Each row is a point. The points of each table are mixes of a few directions, plus a little noise. Count the directions of each table, and those that both share. Where both have some left over, give the other angles between the two spaces (their principal angles), to ten degrees, smallest first.
(in the rows, 128 means zero)

First (4 x 2):
[161 125]
[101 131]
[64 135]
[186 122]
Second (5 x 2):
[223 118]
[100 131]
[117 129]
[91 131]
[108 130]
Directions: first 1, second 1, shared 1

First (5 x 3):
[136 129 114]
[162 133 68]
[109 125 163]
[152 131 86]
[82 122 210]
Second (6 x 3):
[119 127 143]
[88 122 199]
[176 135 43]
[105 125 170]
[128 128 126]
[152 131 86]
Directions: first 1, second 1, shared 1

First (8 x 4):
[134 87 214 95]
[107 157 109 139]
[163 120 54 153]
[156 97 158 99]
[151 120 131 100]
[148 93 108 165]
[81 187 102 144]
[84 163 148 130]
Second (6 x 4):
[167 84 157 173]
[175 176 116 122]
[132 81 151 158]
[165 159 121 127]
[55 128 113 94]
[72 140 111 95]
Directions: first 3, second 2, shared 1; angles 60

First (8 x 6):
[54 165 125 60 71 32]
[119 162 142 175 193 173]
[166 131 106 102 123 106]
[119 128 137 160 149 149]
[142 93 139 133 116 162]
[147 103 137 150 138 171]
[175 81 104 167 121 124]
[102 160 134 78 115 105]
Second (7 x 6):
[154 176 92 131 25 59]
[125 130 145 140 146 168]
[126 117 117 114 128 99]
[114 85 118 98 167 92]
[142 172 136 158 87 160]
[104 72 145 108 215 150]
[131 144 143 147 128 168]
Directions: first 4, second 2, shared 1; angles 90

First (8 x 8):
[137 187 99 148 147 137 138 9]
[74 162 157 46 139 125 135 135]
[111 90 111 193 63 110 134 113]
[100 161 119 99 156 128 145 89]
[166 154 134 133 142 154 90 153]
[122 90 111 138 151 121 144 177]
[163 90 132 149 133 139 102 223]
[152 90 160 118 93 111 136 125]
Second (9 x 8):
[161 112 175 153 157 92 108 45]
[112 91 158 145 131 111 130 33]
[149 135 138 134 141 118 118 125]
[103 148 83 103 103 163 145 217]
[60 94 109 118 93 151 158 99]
[102 138 93 110 106 155 144 187]
[118 102 150 140 131 115 129 60]
[144 146 120 124 132 130 123 166]
[203 186 126 126 159 118 98 220]
Directions: first 5, second 2, shared 0; angles 30, 40

First (9 x 9):
[90 96 82 111 113 86 137 138 156]
[178 101 184 121 129 83 163 184 105]
[120 202 117 145 113 145 150 112 93]
[83 145 72 119 97 82 162 136 131]
[154 81 156 115 130 85 145 170 131]
[109 92 110 126 151 175 68 87 171]
[77 147 70 128 116 137 118 96 146]
[201 104 216 137 162 160 108 143 111]
[140 182 146 152 143 198 102 86 108]
Second (10 x 9):
[120 107 161 164 170 76 149 138 123]
[160 154 89 145 154 95 182 113 96]
[184 24 160 77 128 139 87 164 168]
[102 213 103 142 96 120 170 123 89]
[65 176 159 131 78 141 115 146 124]
[136 68 135 149 191 128 98 101 158]
[106 149 108 122 113 172 97 102 140]
[129 139 111 130 131 137 129 114 125]
[127 166 154 88 42 118 154 193 103]
[152 85 99 132 177 154 98 85 154]
Directions: first 3, second 4, shared 2; angles 90

First (8 x 9):
[157 158 188 132 199 108 79 52 33]
[128 123 131 126 141 114 102 99 81]
[144 110 142 118 153 160 175 157 173]
[164 177 129 169 129 188 110 116 145]
[118 137 127 126 71 84 150 177 153]
[96 159 107 134 119 146 127 125 196]
[112 34 101 89 105 91 159 168 94]
[106 126 99 129 107 133 122 130 150]
Second (7 x 9):
[153 156 151 133 88 111 108 114 179]
[154 156 151 133 96 124 97 103 201]
[146 86 121 116 116 144 107 114 165]
[121 73 109 125 123 118 121 193 86]
[163 94 131 108 67 86 164 114 95]
[99 164 127 135 163 128 165 122 75]
[58 166 108 146 242 186 133 136 94]
Directions: first 5, second 4, shared 2; angles 60, 90

First (11 x 11):
[156 123 140 96 119 145 135 132 104 155 117]
[101 100 130 165 108 86 128 166 106 101 116]
[73 71 104 199 90 50 126 146 122 96 133]
[135 155 157 83 183 176 91 95 149 146 152]
[80 26 108 206 85 52 104 132 92 102 143]
[152 207 103 141 174 188 140 97 177 87 132]
[129 139 187 75 171 155 92 152 109 142 127]
[151 123 133 66 86 120 160 129 121 202 116]
[116 160 131 103 127 120 143 133 160 148 127]
[157 135 131 84 128 157 133 101 131 171 134]
[156 169 85 189 136 160 157 126 136 58 111]
Second (9 x 11):
[24 115 146 158 118 92 116 149 169 78 119]
[192 137 120 133 83 130 146 120 124 175 111]
[180 105 128 127 114 136 142 111 91 107 86]
[50 149 140 126 119 131 115 146 147 142 168]
[249 91 133 136 174 67 107 120 112 132 85]
[85 167 86 113 157 161 157 116 172 114 160]
[103 152 102 127 116 199 146 132 138 149 163]
[53 143 158 96 133 78 122 116 122 90 133]
[216 94 138 138 139 158 100 142 78 166 126]
Directions: first 5, second 6, shared 2; angles 40, 40, 80

First (11 x 12):
[130 143 139 137 196 194 89 186 143 100 108 77]
[61 123 125 151 112 118 161 129 94 127 140 202]
[158 118 101 120 88 77 139 65 113 156 160 148]
[85 204 169 162 169 208 118 175 157 103 141 115]
[71 59 39 157 145 76 103 82 48 142 99 196]
[110 150 123 139 123 122 113 104 139 137 113 126]
[130 112 163 105 145 152 119 189 160 106 67 80]
[168 76 93 100 104 68 114 86 120 150 97 113]
[138 151 168 115 100 133 157 140 153 127 142 124]
[179 124 128 107 92 97 142 94 136 146 155 119]
[177 149 162 114 132 163 152 160 142 116 185 106]
Second (11 x 12):
[113 115 102 145 93 101 51 164 159 134 120 156]
[153 138 109 148 64 113 49 160 171 113 121 115]
[141 137 151 103 162 131 149 111 144 154 138 111]
[94 109 152 95 208 124 178 112 117 175 147 160]
[161 143 170 94 168 147 179 127 140 152 192 123]
[109 116 133 124 152 134 161 130 103 132 144 154]
[140 135 131 135 117 146 159 126 101 104 142 123]
[100 115 95 174 89 148 165 126 43 61 103 144]
[154 147 108 141 76 109 45 124 179 121 73 79]
[119 122 168 91 208 150 224 110 100 160 182 149]
[122 132 88 160 68 105 46 120 148 104 44 95]
Directions: first 5, second 4, shared 2; angles 90, 90

First (10 x 14):
[108 131 95 160 193 121 151 147 164 65 122 112 117 131]
[86 101 133 121 165 117 114 118 93 103 148 113 139 177]
[174 118 160 115 21 138 81 73 79 231 129 116 104 75]
[105 174 125 119 168 125 177 181 158 77 105 141 158 180]
[148 58 137 96 68 139 37 80 100 204 162 147 111 91]
[203 120 132 132 114 150 148 118 94 146 134 159 147 133]
[113 124 151 154 107 110 144 89 100 149 154 113 117 93]
[142 156 106 143 143 138 133 146 138 104 80 85 107 141]
[68 188 127 84 129 116 140 205 222 105 96 156 149 142]
[132 109 114 159 172 125 154 122 133 93 152 138 130 119]
Second (9 x 14):
[99 113 181 112 112 46 100 87 112 76 83 184 151 123]
[213 202 85 145 142 165 108 73 172 111 135 111 86 144]
[168 127 57 140 134 202 145 183 111 181 181 82 108 144]
[175 158 73 144 142 199 142 146 148 163 166 83 99 137]
[42 75 201 109 114 57 132 136 105 109 91 168 171 107]
[161 118 90 124 116 126 108 140 86 128 142 138 125 148]
[66 88 183 113 116 71 128 132 108 110 99 161 160 114]
[133 134 111 135 136 163 144 147 140 152 146 102 120 127]
[95 138 170 130 139 123 145 111 169 122 109 123 133 107]
Directions: first 6, second 3, shared 0; angles 40, 50, 90

First (11 x 18):
[107 188 100 124 113 183 116 111 120 143 136 118 126 149 165 150 129 158]
[120 102 118 118 135 82 130 151 108 95 109 118 135 136 105 127 141 167]
[116 134 130 128 133 119 131 124 118 134 128 105 124 120 137 133 115 124]
[131 174 128 137 115 194 121 100 146 165 149 137 121 129 162 136 117 101]
[92 168 114 124 131 131 128 114 99 142 129 76 120 125 161 149 105 144]
[133 111 143 132 136 109 135 128 130 132 128 122 125 113 122 121 118 104]
[144 148 64 109 88 192 98 156 143 75 115 216 154 210 106 134 212 246]
[103 99 175 137 167 42 156 117 97 154 127 38 109 62 137 125 61 54]
[195 74 163 143 120 148 128 136 191 129 139 219 135 124 85 92 153 68]
[113 107 157 133 153 72 146 123 108 142 126 72 116 87 132 126 87 84]
[155 103 116 123 115 136 119 150 148 97 120 186 142 156 95 116 170 159]
Second (8 x 18):
[157 144 132 150 142 90 154 104 121 110 170 152 140 151 153 124 107 175]
[128 126 111 137 113 156 118 126 129 175 138 99 110 138 125 153 93 53]
[161 93 154 109 113 110 107 123 109 81 42 170 151 123 82 124 150 165]
[149 129 137 138 134 97 144 109 131 103 135 167 138 153 122 124 140 179]
[71 157 95 145 134 164 148 136 179 196 212 95 83 158 141 143 149 74]
[74 148 105 129 133 166 133 148 157 178 178 83 98 124 146 132 139 77]
[126 137 132 129 139 114 138 128 127 113 142 133 135 123 142 117 133 158]
[156 88 160 87 115 124 82 150 71 69 7 123 171 56 113 108 113 143]
Directions: first 3, second 4, shared 0; angles 30, 60, 70

First (9 x 20):
[130 125 105 114 125 135 115 125 132 129 131 125 124 128 124 124 139 117 137 121]
[117 137 226 186 139 95 179 140 109 121 115 141 146 129 149 147 85 172 90 154]
[115 138 224 186 139 95 180 140 109 121 114 142 147 130 148 146 85 173 90 153]
[114 141 249 200 141 87 192 142 105 118 111 143 151 130 152 152 74 184 81 160]
[129 127 118 122 126 131 123 127 130 129 130 127 126 128 126 126 132 124 131 125]
[140 117 25 67 117 162 75 115 149 136 142 114 109 127 108 108 175 81 168 100]
[142 115 16 61 116 165 68 114 150 136 144 113 106 127 104 106 179 76 171 99]
[135 123 79 99 123 145 102 122 137 132 135 122 119 128 118 118 151 106 147 114]
[131 126 111 117 126 133 119 126 132 130 131 126 125 129 124 125 136 120 134 123]
Second (9 x 20):
[158 151 206 159 113 149 130 164 85 94 109 121 157 123 180 121 147 119 164 133]
[128 149 119 91 135 155 85 150 135 95 106 124 120 157 161 123 132 134 144 124]
[75 116 126 109 113 111 153 99 140 151 156 120 166 171 105 134 32 146 94 133]
[133 100 106 118 114 119 147 81 139 154 192 133 148 99 75 124 124 86 130 140]
[155 167 220 158 164 84 159 121 119 102 198 113 137 77 157 135 153 131 97 157]
[120 107 83 146 132 138 118 151 137 143 43 157 82 142 116 136 142 159 127 114]
[123 171 100 100 143 135 85 163 125 110 113 81 107 152 187 117 156 145 134 90]
[121 87 109 151 87 122 169 96 113 176 155 125 163 113 79 123 106 94 139 122]
[137 104 80 121 150 138 108 127 161 128 81 180 72 117 92 139 160 139 124 140]
Directions: first 1, second 6, shared 1

First (8 x 24):
[129 114 121 166 123 92 108 120 144 147 110 143 67 84 140 179 163 103 116 119 120 118 124 125]
[98 142 79 209 19 95 52 129 150 99 133 142 42 108 159 151 118 121 93 160 75 141 115 121]
[116 136 117 139 92 133 113 134 124 113 134 127 123 140 133 116 111 131 120 144 113 135 127 127]
[126 107 148 114 142 135 151 135 106 146 111 129 127 126 124 139 140 98 126 125 138 115 135 128]
[146 89 184 67 214 149 201 133 90 175 99 124 167 128 106 141 159 88 144 102 173 101 144 132]
[137 175 93 135 120 125 95 115 171 87 169 121 159 146 128 86 93 203 143 128 118 157 115 129]
[107 106 134 144 86 130 126 142 100 137 107 134 92 124 136 148 134 80 106 146 115 117 133 125]
[165 154 149 49 230 163 179 117 141 120 159 105 247 169 97 63 103 200 177 99 174 141 131 136]
Second (11 x 24):
[128 85 184 74 176 161 197 146 69 169 95 124 158 142 111 136 147 68 132 121 161 100 148 132]
[152 102 151 118 199 105 155 116 135 170 104 137 112 87 122 174 179 104 137 94 155 106 131 129]
[146 140 107 160 149 87 99 105 175 132 133 137 94 87 136 158 154 152 133 108 125 131 117 127]
[132 104 156 102 159 139 163 135 102 152 110 128 140 129 119 138 143 97 130 121 146 112 138 129]
[117 159 93 155 74 125 86 127 149 90 153 125 123 143 138 103 96 165 121 148 101 150 119 126]
[84 164 97 131 7 180 95 154 100 58 164 111 165 208 136 45 39 159 110 190 85 161 127 125]
[137 175 67 195 95 77 51 101 205 92 161 138 84 96 148 136 124 194 126 123 97 155 103 125]
[129 87 180 78 174 157 192 144 75 167 97 124 155 138 112 137 147 73 132 121 158 101 146 132]
[113 95 176 73 136 180 188 155 58 146 106 117 172 169 113 107 118 77 126 142 148 110 149 130]
[141 141 107 156 137 95 100 112 168 126 136 136 101 98 136 148 143 151 132 114 122 134 118 127]
[131 157 91 166 103 100 80 113 172 105 149 132 103 113 140 129 122 168 127 128 108 146 114 125]
Directions: first 3, second 2, shared 2

First (8 x 32):
[109 131 146 133 123 139 121 124 140 124 106 122 156 99 106 145 105 108 144 109 120 143 110 132 111 111 119 139 112 132 117 160]
[101 112 140 133 135 137 130 123 151 125 103 130 157 113 103 136 124 110 129 133 143 131 105 117 156 116 128 135 124 123 117 153]
[100 126 150 134 126 142 122 122 147 123 97 122 166 95 98 147 104 102 144 110 125 144 103 129 121 107 119 141 111 130 114 168]
[159 142 111 122 123 116 128 134 103 132 158 129 92 151 158 116 138 151 122 129 116 121 155 138 106 145 131 118 137 132 141 95]
[104 76 116 128 158 126 152 124 161 131 117 149 134 162 116 105 176 132 90 192 191 97 109 86 249 138 150 119 158 104 126 116]
[182 154 100 118 118 108 127 138 84 134 180 128 68 165 179 108 143 167 120 127 105 117 175 146 85 156 132 112 141 136 150 73]
[167 148 109 121 120 113 126 135 95 133 166 127 84 153 165 115 138 155 124 125 110 121 162 142 94 148 130 116 137 134 144 89]
[102 134 153 135 121 143 118 123 143 122 97 119 167 87 98 152 95 100 151 99 115 150 104 135 102 104 115 143 105 134 114 172]
Second (9 x 32):
[150 137 121 127 138 118 132 135 112 131 145 130 118 144 149 122 133 129 120 128 112 133 138 128 121 138 133 125 120 147 138 110]
[158 127 115 129 165 110 145 138 108 136 152 139 125 165 161 114 147 122 99 143 115 134 132 116 155 145 144 121 114 165 144 99]
[135 159 115 129 107 107 123 153 155 96 124 130 109 140 136 110 160 133 119 183 145 111 144 66 179 155 138 130 155 109 154 110]
[139 125 136 129 148 134 131 119 99 147 139 125 142 125 137 141 104 117 132 86 95 151 123 166 81 115 123 128 97 161 120 134]
[121 138 147 132 126 140 119 120 118 133 117 118 154 96 116 151 91 108 150 82 98 155 116 158 71 107 114 138 98 147 115 158]
[77 85 144 130 129 150 131 110 166 131 90 131 160 105 81 137 125 118 132 136 170 116 95 125 172 105 125 133 139 95 102 165]
[150 131 123 122 121 131 124 118 91 146 155 122 103 130 146 131 112 150 138 91 105 130 148 177 61 126 119 120 124 134 123 113]
[80 140 130 130 71 130 111 140 203 82 80 125 123 101 83 120 154 136 141 193 191 91 125 56 202 135 125 139 184 51 132 150]
[141 111 123 124 147 130 137 118 101 150 149 131 119 144 142 126 126 137 120 110 119 130 132 160 109 126 130 118 120 142 123 114]
Directions: first 2, second 4, shared 2
